Each row is a point. Each copy is the shape, with its points in the same order, turned, moved and blurred by noise. Is it also mirrored, or only turned?
In the rows, zero is written as 128.

Shape (9 x 3)
[[ 83 148 132]
 [113  99 107]
 [148 122 166]
 [163 148 139]
 [ 91 155 188]
 [174 120 106]
 [120  99 154]
 [155 100 182]
 [168 163 183]]
Copy 1 (9 x 3)
[[118 177 122]
 [110 115 115]
 [180 131 110]
 [176 130 153]
 [163 200  95]
 [153  93 156]
 [150 128  90]
 [195 121  92]
 [211 159 142]]
Copy 1 is: mirrored
Copy 2 (9 x 3)
[[120  84 101]
 [ 93 134 131]
 [168 132 141]
 [164 153 117]
 [169  69 121]
 [134 193 128]
 [126 122 154]
 [177 135 170]
 [207 134 118]]
Copy 2 is: mirrored
Copy 3 (9 x 3)
[[122 177 141]
 [159 125 123]
 [113 100 167]
 [ 91  96 128]
 [102 167 185]
 [124  79 112]
 [147 118 168]
 [122  89 188]
 [ 63 100 166]]
Copy 3 is: mirrored

Shape (12 x 6)
[[106  68 124 161 170  72]
 [130 111 109 161  93 130]
 [ 94  91 136 126 102 130]
 [ 88 202  87  81 113 152]
 [110  66 123 117 119 120]
 [100 108 109 124 130 151]
 [136  85 158  99 134 141]
 [117 179  64 139 127 145]
 [ 78 165 109 130 126 179]
 [114 104 165 148 131 108]
 [101 197  42 154 172 167]
 [131  94 145 114 151 120]]
Copy 1 (12 x 6)
[[141  71  84 128 202  94]
 [109  93 126 137 117 123]
 [129  79 159 136 157 140]
 [ 69 148 156  82 144 211]
 [149  59 138 115 157 133]
 [129  94 127 127 148 171]
 [183 102 153 110 150 138]
 [ 73 137  99 106 118 181]
 [ 97 139 138 144 147 203]
 [141 113 140 140 175 104]
 [ 68 159  55 116 133 216]
 [166 106 127 106 163 127]]
Copy 1 is: only turned
Copy 2 (12 x 6)
[[ 30 109 108 122 166 105]
 [131  92 130 106 149  82]
 [115 130  97  80 142 104]
 [197 148 100 166 128 157]
 [ 91 145  96  92 151  82]
 [122 128  83 124 132  96]
 [ 93 164 115  95 101  83]
 [169 100 112 183 144 116]
 [167 105  70 141 106 131]
 [ 78 113 126  90 121 118]
 [162  80  79 230 127 121]
 [ 79 148 118 117 118  96]]
Copy 2 is: mirrored

Shape (14 x 8)
[[154 142 123 108 179 178  61 126]
 [159 111 114 153 205 145  88 125]
 [130 102 152 125  58 152 132 122]
 [111 118 157 100  65 131 153 137]
 [133 134  81 138 155 159  73 170]
 [122 125 150 122  77 140 133 151]
 [148 136 129 189 152 140  79 142]
 [ 75  78 112 183 147 119 142 170]
 [119 167 113 149 149  94 177 160]
 [ 90 159  91 176 183 168  71 124]
 [154 149 133 140 214 109  62 160]
 [156 131 100 101  54 139 126 112]
 [112 132 118 166 166 130 173 157]
 [ 87 108 127 148 128  74 153 130]]
Copy 1 (14 x 8)
[[159 146 158 120  99  90  65  93]
 [150 136 132 152  87  67 107 130]
 [ 80  97 127  79 141 172 124 112]
 [ 93 104 142  99 148 198 143  96]
 [167 135 166 107  72 122  98 151]
 [104 102 141  91 119 180 137  99]
 [145 105 107 121  58 108 107 126]
 [150  76 130 161 110 153 159 187]
 [169 143 115 136  94 166 199 115]
 [210 123 105 133  88 122  71 150]
 [166 145 152 178  41  96 106  97]
 [ 83 160 132  57 128 174 124 120]
 [175 109 118 139 114 132 185 135]
 [122 122 109 173 119 186 165 141]]
Copy 1 is: only turned
Copy 2 (14 x 8)
[[138 103 118  79 146 135 132  62]
 [133 131 133 102 177  92  94  61]
 [124 121 173 158 121 160 157 160]
 [ 97 123 146 161 118 171 152 193]
 [173  93 100 128 167 111 139 104]
 [127 125 138 155 121 161 143 170]
 [169 168 122 130 163 118 119  86]
 [129 130 126 219 200 111 105 134]
 [116 167  77 142 172 103 113 187]
 [149 138  95 123 216 123 164  68]
 [144 149  72 105 143  96  92  60]
 [131 116 163 117 112 126 185 179]
 [110 153 114 150 207 120  93 156]
 [ 80 158 116 196 156  99 133 159]]
Copy 2 is: only turned
Copy 3 (14 x 8)
[[117 148 108  82 178 172 140 135]
 [ 90 102 117  95 188 143 112 117]
 [156 156 157 183 107 109 158 122]
 [159 161 136 187  73 117 129 123]
 [ 97 122 106 116 150 185 155  84]
 [144 158 124 172  92 117 147 108]
 [ 89 125 114 107 164 110 150  76]
 [ 53  80 138 165  90 123 120  93]
 [137  90  85 128  82 116  87  66]
 [ 77 107 138  52 127 156 156  87]
 [ 74 143  73  83 179 147  91  90]
 [196 154 156 169 122 148 149  86]
 [107  67 101 131  98 113 111  98]
 [103 116 151 161  80 109  75  82]]
Copy 3 is: only turned

Shape (15 x 11)
[[128  73 160  97 174 162 102 125  65 102 172]
 [154 147  91 164 109 130  52 174 148 147 141]
 [150  94  74  58  85 100 114 120 153 151  98]
 [157 151 125 119 127 134  90 153 126 150 119]
 [ 89  80 165  71 188 148 123 124 100 107 152]
 [104 176 105 120 126 140  65 134 117 115 128]
 [118 115 171 131 175 145 146 124 101  97 127]
 [126  92 126 105  89  74  59 135 149 145  99]
 [128 115  48 149 132 104  42 168 165 173 120]
 [142  79 141  67 121 158 106  89 171  91  89]
 [111  88 133  73  79 135 121 119 187 150 130]
 [132 134 122 145 146 123 106  90 121 109 163]
 [135 102 172  72 165 135 107 117 117  88 174]
 [132 148  85 147 125 107  85 186 142  92 143]
 [109  97 150 118 123 170 125 116  85  80 144]]
Copy 1 (15 x 11)
[[192 159 163 140 232  81 150 132  95 174 131]
 [102 125 158 179 119 152 143  65 103 148 170]
 [121  42 156 100 181 172 101 131 136 135 152]
 [121 121 147 157 143 149 144 119  98 171 131]
 [204 172 161 113 220 107 117 149 137 179 123]
 [101 167 190 151 161 161 123 104 107 151 130]
 [165 176 146 131 159  94 155 175 114 156 121]
 [136  64 195 147 136 129 104 104 161 150 131]
 [118 101 158 203 143 183 126  67 162 138 192]
 [203  92 200  93 162 144 115 162  93 122 139]
 [164  89 150  78 139 144  73 109 129 128 131]
 [135 157 162 132 169 123 173 105 126 116 116]
 [185 153 172  93 198 105 157 123 108 180 116]
 [ 85 146 177 140 141 132 149 102 131 159 193]
 [153 165 161 120 192  77 122 147  80 129 131]]
Copy 1 is: mirrored
Copy 2 (15 x 11)
[[ 33 156 114 106 145 106 114 139  74  85 143]
 [155 110 136 187 124 150  50 174 100 157 152]
 [178 147  93 127 105  26  92 152 116 170 130]
 [134 117 109 146 136 115  81 168 131 121 167]
 [ 57 159 115  60 139 101 105 127 110  85 142]
 [123 123  90 127 160 156  66 135 117 149 139]
 [ 82 120 129 103 144 126 137 123 122  70 123]
 [158 179 118 162 116  71  40 126 134 138 132]
 [161 140 161 143 124 119  12 191 110 185 126]
 [122  94  94  96 107  38  78  83  92 106 137]
 [125 140  99 122  68  54  86 108 134 148 153]
 [103 125 140 138 161 119 112 117 100 149 132]
 [ 90 154 118 101 145  96 122 108  81 101 179]
 [169 136 129 144 120 164  91 160  85 142 130]
 [ 63 144  83 127 125 124 120 106  84  99 114]]
Copy 2 is: mirrored

Shape (17 x 12)
[[ 84  71 130 140 112 175 109 148 113  97  74 107]
 [185 127 154  83 131 130  94 110  96 142 152  93]
 [ 86 175 137 107 139 117  89  64 140 101 162 149]
 [ 68 159  72 105 138 149 115  33 163 139 108 181]
 [ 87 139 119 105 147 113 143  54 142 163 198 126]
 [156 132 165 120 107 145  72 151 118 153 181 127]
 [ 99  64  95 160  62 183 125 108 106  89  83 104]
 [ 82 154 100 112 172 145 137 114 151 146 139 146]
 [145 157 145 125 176 134 129  59 185 125 156 134]
 [145  91 188 133  97 160 137 132  82 141 110 164]
 [145 116 135 146 175  99  76  84 133 151 187 154]
 [112  68 162 148 106 191  82 112  72 119 104  88]
 [146 155 121 118 145  66 103  94 144 165 144 138]
 [135  87 118 128 124 163 128 137  59  78 123 141]
 [136  58 160 103  91 139 108 139 127  97 140 130]
 [156  88 123 148  83 196 108 142 101 114 137 126]
 [ 96 123  93  73 173 143 102  54 165 152 143 172]]
Copy 1 (17 x 12)
[[122 113 101  99  81 189  72 151 177 132 132 151]
 [136 185 119 135  60 135 169  99 105 134 110 112]
 [112 129 124 106 134 113 102  74  95 201  77 125]
 [170  72 180  96 139 113  65 102 132 219 106  98]
 [142 133 181  99 156 123 154 107 103 185  85 141]
 [133 162  64 160 106 135 176 107 113 154 115 125]
 [182  99  98  67  76 173  73 152 174 107 137 157]
 [121 129 154 124 163 112  97 139 138 180 106 100]
 [135 146 174 148 158  97 118  57 137 150  74 115]
 [152 125 105 177  61 132 120 144 131 118 134 191]
 [128 178 137 140 159 126 146  63  86 167 153 141]
 [124 132  93  92  48 186 128 115 179 138 140 176]
 [114 130 160 140 141 117 143  88  54 143 121  95]
 [150 172  98 100  53 127  69 156 137 130 144 161]
 [164 163  89 142  95 192 104 119 121 119 101 160]
 [188 150  71 118  85 138 127 135 161 115 144 147]
 [169 138 191 128 136 141  99  92 120 231 106  99]]
Copy 1 is: mirrored
Copy 2 (17 x 12)
[[118 157  87 124 113  55 101 211 129 112 115 128]
 [186 125 112  91  92 153 110 110  97 107  99  99]
 [117 157 147 129 165 126  99  85  96 123 174  86]
 [ 66 201 109 123 207 128 122  91 140  73 163 106]
 [122 116 121 158 185 168 127  94  79  71 154 113]
 [205 136 132 115 136 145 122 137 103 163 107 121]
 [ 97 134 100 136 137  48  92 190 168  96  69 122]
 [ 92 170  85 141 155 157 140 129  99 116 164 128]
 [128 167  98 151 142 175  65  72 100 103 154 132]
 [150 130 141  69 122 112  96 176 113 112 101 187]
 [179 108  93 115 175 169  89 102 123 129 176 117]
 [163 127  85  95 131  46  82 182 102 108  83 122]
 [163 131 116 122 127 165 139  77 140 101 180 127]
 [ 99 105 103  75 113 110  88 187 127 137 100 114]
 [165 132 144 124 111 127  78 200 132 108 108 112]
 [144 132 104 110 135 110  94 177 141 148  56 134]
 [114 189  94 115 194 177 110 118 114  71 168  89]]
Copy 2 is: only turned
Copy 3 (17 x 12)
[[180 163 158 118  89 147 147  95  81  86 153 103]
 [158 120 116 112 134  89 126 155 148 161 140 182]
 [109  99 102  97 107 135 140 118 144 198  95  86]
 [ 93 160 170 117  65 145 104 101 145 204  56  61]
 [122 145  89 136  99 136 168 161 154 203  53 112]
 [183 133  73  99 149 144  87 163 129 154 146 148]
 [185 154 168 120  55 145 145 127 126  68 149  70]
 [127 167 114 133 126 162 141  83 135 172  66 128]
 [ 90 142 134 140 168 131 153 143 162 199 103  99]
 [132 167  96 154  85 140 102 136  98 118 182 142]
 [103 146 114  76 146 172 141 178 141 187 113 153]
 [179 179 132  82  83 111 149 137  96 109 188 103]
 [ 89 116 123 103 139 143 117 164 134 161  58 154]
 [150 138 130 116  68 159 150  93 145 110 182 151]
 [182 107 138 138  96 163 140 155 103 128 167 129]
 [186 157 118 115  94 152 112 142 154  98 177 116]
 [118 159 166 120  97 160 132 112 139 229  76 121]]
Copy 3 is: mirrored
